Each row of a before or after table is a point. The points were changed in one or more steps. Then noise was added and the rows were shuffled. The steps act on how far a point lies along the listed directions, d1 being the first. Name the steps. A step turns or swaps two directions, mirrors them in a line or flattens them onto one, adds a multiple of one to another, or multiplies one. Angles are multiples of 10 degrees, from the lower direction toward the higher: turns from -170 to 170, lines from 10 to 170 but not 90. Use the fewest steps. Two steps may share a direction if one is a turn and the other turns, adds or multiplies; they go together, in the order done. Otherwise the lowest direction goes first.

Directions:
(1): [ 0.13 -0.62  0.24]
(2): [-0.35  0.14  0.56]
(3): [0.57 0.23 0.29]
Before (13 x 3)
[[ 0.42 -0.06  0.50]
 [-0.74 -0.12  0.45]
 [-0.86  0.63  0.68]
 [-0.19  0.13  0.31]
 [-0.40 -0.23  0.00]
 [ 0.18  0.26  0.12]
 [-0.48 -0.05  0.03]
 [-0.30  0.60  0.16]
 [ 0.50 -0.55 -0.35]
 [-0.53 -0.36  0.24]
 [ 0.13 -0.14  0.00]
 [ 0.27 -0.66  0.76]
 [-0.55  0.34 -0.30]]
After (13 x 3)
[[ 0.25 -0.69  0.04]
 [ 0.20 -0.17 -0.23]
 [ 0.05  0.57 -0.57]
 [ 0.09 -0.32  0.11]
 [-0.15 -0.36  0.56]
 [ 0.55 -0.37 -0.73]
 [ 0.10 -0.15 -0.11]
 [-0.22 -0.06  0.47]
 [ 0.27 -0.38 -0.18]
 [ 0.04  0.06 -0.18]
 [-0.06 -0.05  0.16]
 [ 0.06 -1.05  0.68]
 [ 0.06 -0.27  0.10]]
Steps: turn d1 and d2 by -100 degrees; multiply d3 by 0

Directions:
(1): [ 0.58 -0.73  0.42 -0.31 -0.01 -0.15 -0.15  0.21]
(2): [ 0.13 -0.37 -0.04  0.23 -0.37  0.20  0.46 -0.79]
(3): [-0.19  0.22  0.12 -0.81 -0.27 -0.37  0.51 -0.05]
(4): [-0.22 -0.32 -0.25  0.41  0.09 -0.90  0.17  0.08]
(5): [ 0.02  0.40  0.88  0.38 -0.22 -0.27 -0.09 -0.13]
Before (10 x 8)
[[ 0.00 -0.43 -1.12 -1.05  0.66  0.12  0.09  0.48]
 [ 0.06 -0.45  0.18  0.52  0.04  0.05  0.13 -0.25]
 [-0.57  0.56 -0.42 -0.03  0.07 -0.15  0.10  0.36]
 [ 0.10 -0.31  0.19  0.42  0.06  0.05 -0.32 -0.25]
 [ 0.39  0.07  0.34 -0.33 -0.08  0.93 -0.24 -0.41]
 [ 0.13  0.00  0.22 -0.03 -0.45 -0.19  0.02 -0.10]
 [-0.44  0.63 -0.40  0.39  0.11  0.13  0.14 -0.23]
 [-0.17 -0.03  0.01  0.15 -0.07  0.21  0.45 -0.33]
 [-0.17  0.03  0.29  0.39  0.06  0.15  0.33 -0.17]
 [ 0.13  0.08 -0.76  1.21  0.16  0.37 -0.38 -0.36]]
After (10 x 8)
[[-0.12  0.64 -0.14  0.03  0.07  0.74 -0.05 -0.21]
 [-0.07 -0.48 -0.33  0.51  0.22  0.19  0.11 -0.16]
 [ 0.03 -0.42 -0.16  0.52  0.13  0.12 -0.30 -0.28]
 [ 0.68 -0.68  0.26 -0.43  0.07  0.44 -0.31 -0.10]
 [-0.10 -0.16  0.01  0.21  0.10  0.42  0.37 -0.19]
 [-0.37  0.85  0.19 -0.14 -0.15  0.21  0.01  0.21]
 [-0.19  0.45 -0.12 -0.86  0.77 -0.55 -0.41  1.14]
 [ 0.06 -0.15 -0.11 -0.10 -0.45 -0.18  0.16 -0.20]
 [-0.11 -0.13 -0.25 -0.17  0.08  0.41  0.37 -0.09]
 [ 0.30  0.16 -0.81  1.10  0.37  0.94 -0.80 -0.09]]
Steps: turn d1 and d4 by 50 degrees; turn d2 and d5 by -60 degrees; multiply d3 by 1.3

Directions:
(1): [-0.30  0.35 -0.17 -0.46  0.11 -0.12 -0.98 -0.06 -0.09  0.12  0.27 -0.54]
(2): [ 0.80 -0.11  0.45 -0.24 -0.38 -0.64 -0.25  0.34  0.01 -0.27  0.32  0.13]
(3): [ 0.02  0.51  0.15  0.26  0.82 -0.30  0.15 -0.36  0.25 -0.33  0.60  0.22]
(4): [ 0.26  0.54  0.26  0.49  0.34 -0.14 -0.24  0.48 -0.17  0.66 -0.53  0.10]
(5): [ 0.28  0.48 -0.46  0.67 -0.49  0.28 -0.27 -0.13 -0.35 -0.59  0.02  0.01]
(6): [-0.18  0.27  0.43 -0.14 -0.15  0.56  0.27  0.42 -0.61  0.21  0.73  0.07]
Before (10 x 12)
[[ 0.75  0.74 -0.06  0.46 -0.49  0.06 -0.88  0.41 -0.84  0.07 -0.33  0.03]
 [-0.20 -0.58  0.19 -0.14 -0.56  0.67  0.52 -0.04 -0.11  0.42 -0.34  0.20]
 [-0.56 -0.12  0.07 -0.25 -0.02  0.74 -0.01  0.07 -0.40  0.54 -0.29 -0.50]
 [-0.07  0.25 -0.22  0.10  0.13 -0.02 -0.29  0.24 -0.10  0.03 -0.57 -0.14]
 [-0.41  0.12 -0.13 -0.24  0.35  0.12 -0.39 -0.29  0.15  0.39 -0.39 -0.06]
 [ 0.26  0.33  0.30  0.20  0.29  0.15 -0.12  0.51 -0.51  0.66  0.02  0.04]
 [-0.41  0.44 -0.78  0.60 -0.17  0.63 -0.25 -0.41 -0.26 -0.48 -0.55  0.01]
 [ 0.36 -0.32  0.22  0.11 -0.54 -0.19  0.59  0.02  0.28 -0.42 -0.26  0.34]
 [ 0.26  0.33 -0.09  0.51 -0.58  0.13 -0.51 -0.04 -0.15 -0.79  0.51  0.18]
 [ 0.28 -0.54  0.00  0.10 -0.53  0.04  0.50  0.51 -0.22  0.39 -0.53  0.10]]
After (10 x 12)
[[-0.15  0.13 -0.67  0.37 -0.81  0.58 -0.41 -0.03 -0.45 -0.37 -0.66 -0.04]
 [ 0.18  0.32 -0.17  0.53 -0.42  0.12 -0.49 -0.23 -0.07 -0.91  0.51  0.19]
 [-0.18  0.33  0.04  0.11  0.15  0.19 -0.18  0.47 -0.35  0.21 -0.40 -0.14]
 [-0.07 -0.02  0.36  0.22 -0.20  0.27  0.98 -0.05  0.05 -0.31  0.35  0.42]
 [-0.49 -0.19 -0.31  0.03  0.42  0.21 -0.16 -0.44  0.24  0.26 -0.71 -0.47]
 [ 0.38  0.35  0.01  0.52  0.74 -0.35 -0.34  0.16 -0.04  0.61 -0.54  0.02]
 [-0.44 -0.37 -0.13  0.27  0.23  0.46  0.64 -0.73  0.37  0.13 -0.38  0.27]
 [-0.33  0.13 -0.12  0.51  0.60  0.29  0.81 -0.05 -0.10  0.32 -0.08  0.29]
 [ 0.35  1.36 -0.10  0.89  0.50  0.13 -0.61 -0.04 -0.64  0.10 -0.14  0.18]
 [-0.25 -0.04  0.09 -0.40 -0.09  0.21 -0.49  0.01 -0.09  0.52 -0.33 -0.10]]
Steps: turn d2 and d3 by -70 degrees; turn d3 and d6 by -150 degrees; multiply d4 by 1.3

Directions:
(1): [ 0.00  0.03 -0.04 -0.38  0.12  0.29 -0.20 -0.53  0.48  0.30  0.63  0.07
 -0.29  0.89 -0.22  0.05  0.20  0.33  0.75 -0.38]
(2): [ 0.27 -0.61  0.98 -0.15  0.14  0.03  0.72 -0.17  0.47  0.12  0.11  0.34
 -0.11 -0.62 -0.23  0.11 -0.41  0.15  0.15 -0.15]
(3): [-0.14 -0.13  0.44 -0.11  0.22 -0.79 -0.40  0.37  0.43 -0.46 -0.19 -0.32
  0.05  0.12  0.37  0.08  0.19 -0.55  0.21 -0.87]
(4): [-0.29  0.14  0.27 -0.54  0.24 -0.27  0.30  0.00 -0.68 -0.43  0.74  0.35
 -0.25  0.15 -0.56  0.03  0.43 -0.48 -0.47  0.05]
(5): [ 0.03  0.32  0.11  0.31 -0.50 -0.18  0.34 -0.45 -0.04  0.45 -0.76  0.47
 -0.61  0.17 -0.08  0.06  0.39 -0.77  0.27 -0.02]
(6): [ 0.51 -0.63 -0.62  0.25 -0.11  0.10  0.48 -0.17  0.47 -0.21  0.29 -0.69
 -0.23 -0.18 -0.15 -0.02  0.76 -0.29 -0.30 -0.04]
Before (11 x 20)
[[ 0.14 -0.79 -0.58  0.58 -0.05  0.25 -0.17  0.28  1.03 -0.07 -0.49 -0.92
   0.31 -0.40  0.76 -0.23 -0.03  0.27 -0.18 -0.24]
 [ 0.17  0.19 -0.15  0.25 -0.33 -0.11  0.91 -0.47 -0.33  0.22 -0.47  0.25
  -0.77 -0.40 -0.33  0.09  0.72 -0.71 -0.38  0.24]
 [ 0.49 -0.49  0.04  0.17  0.02 -0.45  0.65  0.04  0.32 -0.30 -0.07 -0.40
  -0.09 -0.50 -0.16  0.37  0.35 -0.50 -0.22  0.03]
 [-0.01  0.34 -0.16  0.44  0.14  0.20 -0.16  0.39  0.14 -0.06 -0.49 -0.46
   0.33 -0.11  0.55  0.11 -0.40  0.26  0.18 -0.30]
 [ 0.12 -0.37 -0.41 -0.39 -0.22  0.00  0.43 -0.68  0.46 -0.06  0.83 -0.09
  -0.56  0.45 -0.74  0.26  0.97 -0.52  0.53 -0.26]
 [ 0.47 -0.30 -0.55  0.20 -0.05  0.19  0.68 -0.19 -0.09 -0.27 -0.05 -0.23
   0.19 -0.33  0.05  0.07  0.40 -0.42 -0.73  0.35]
 [-0.42  0.40  0.15 -0.08  0.02 -0.03 -0.38  0.13 -0.55  0.14 -0.94  0.45
   0.55 -0.06  0.37 -0.01 -0.73  0.03  0.10 -0.04]
 [ 0.06 -0.04  0.34 -0.11  0.17 -0.47 -0.07  0.46 -0.09 -0.12 -0.40 -0.07
   0.26 -0.08  0.07 -0.21 -0.06 -0.23 -0.50  0.03]
 [ 0.21  0.06 -0.54 -0.03 -0.40 -0.51  0.40 -0.48  0.31 -0.40  0.03 -0.22
  -0.53  0.49 -0.05 -0.08  1.06 -0.88 -0.04 -0.33]
 [ 0.00  0.23  0.38  0.29  0.16 -0.06 -0.38  0.08  0.14  0.09 -0.56  0.23
   0.09 -0.03  0.41  0.25 -0.42  0.33  0.55 -0.18]
 [-0.32  0.33 -0.13 -0.20  0.14  0.00 -0.49  0.34  0.00 -0.05 -0.25 -0.14
   0.07  0.13  0.49 -0.13 -0.20  0.42  0.18 -0.07]]
After (11 x 20)
[[-0.42  0.31  0.02 -0.31  0.19 -0.22 -0.43  0.38 -0.07 -0.18 -0.14 -0.14
   0.03  0.13  0.46 -0.14 -0.11  0.19  0.14 -0.25]
 [ 0.19 -0.01 -0.01  0.19 -0.17 -0.08  0.86 -0.36 -0.16  0.13 -0.30  0.14
  -0.56 -0.55 -0.32  0.08  0.49 -0.45 -0.38  0.16]
 [ 0.41 -0.31  0.07  0.07 -0.47 -0.57  0.81 -0.67  0.78 -0.18 -0.31  0.01
  -0.68  0.12 -0.02  0.03  0.80 -0.85  0.25 -0.52]
 [ 0.64 -0.54 -0.35  0.34 -0.01  0.02  0.50  0.05  0.43 -0.11 -0.09 -0.67
   0.21 -0.55  0.04  0.29  0.06  0.15 -0.15  0.30]
 [-0.56  0.37  0.12 -0.29  0.26 -0.11 -0.56  0.35 -0.72 -0.23 -0.57  0.26
   0.76  0.00  0.35 -0.02 -0.69  0.10 -0.12 -0.08]
 [-0.15 -0.32 -1.26  0.40  0.07  0.17 -0.62  0.47  0.33 -0.51 -0.07 -1.14
   0.44  0.09  0.69 -0.35  0.33  0.21 -0.59 -0.07]
 [ 0.11 -0.29  0.33 -0.10  0.32 -0.21 -0.14  0.63  0.14 -0.08 -0.23 -0.30
   0.56 -0.32  0.15 -0.25 -0.40  0.30 -0.50  0.14]
 [ 0.33 -0.42 -0.07  0.01 -0.63  0.03  0.92 -1.13  0.82  0.52  0.04  0.27
  -1.04  0.25 -0.71  0.38  0.93 -0.84  0.97 -0.28]
 [-0.28  0.52 -0.39  0.25  0.29  0.07 -0.35  0.57 -0.20 -0.39 -0.16 -0.56
   0.40  0.18  0.51  0.08 -0.12  0.15 -0.06 -0.30]
 [ 0.39 -0.44 -0.39 -0.03  0.24  0.14  0.59  0.03 -0.03 -0.60  0.40 -0.43
   0.43 -0.38  0.08  0.06  0.29 -0.17 -0.91  0.25]
 [-0.13  0.54 -0.13  0.33  0.13  0.00 -0.60  0.14 -0.18  0.04 -0.51  0.17
   0.06  0.26  0.39  0.16 -0.18  0.32  0.39 -0.01]]
Steps: add 1 times d1 to d5; turn d2 and d3 by -50 degrees; turn d2 and d4 by -70 degrees
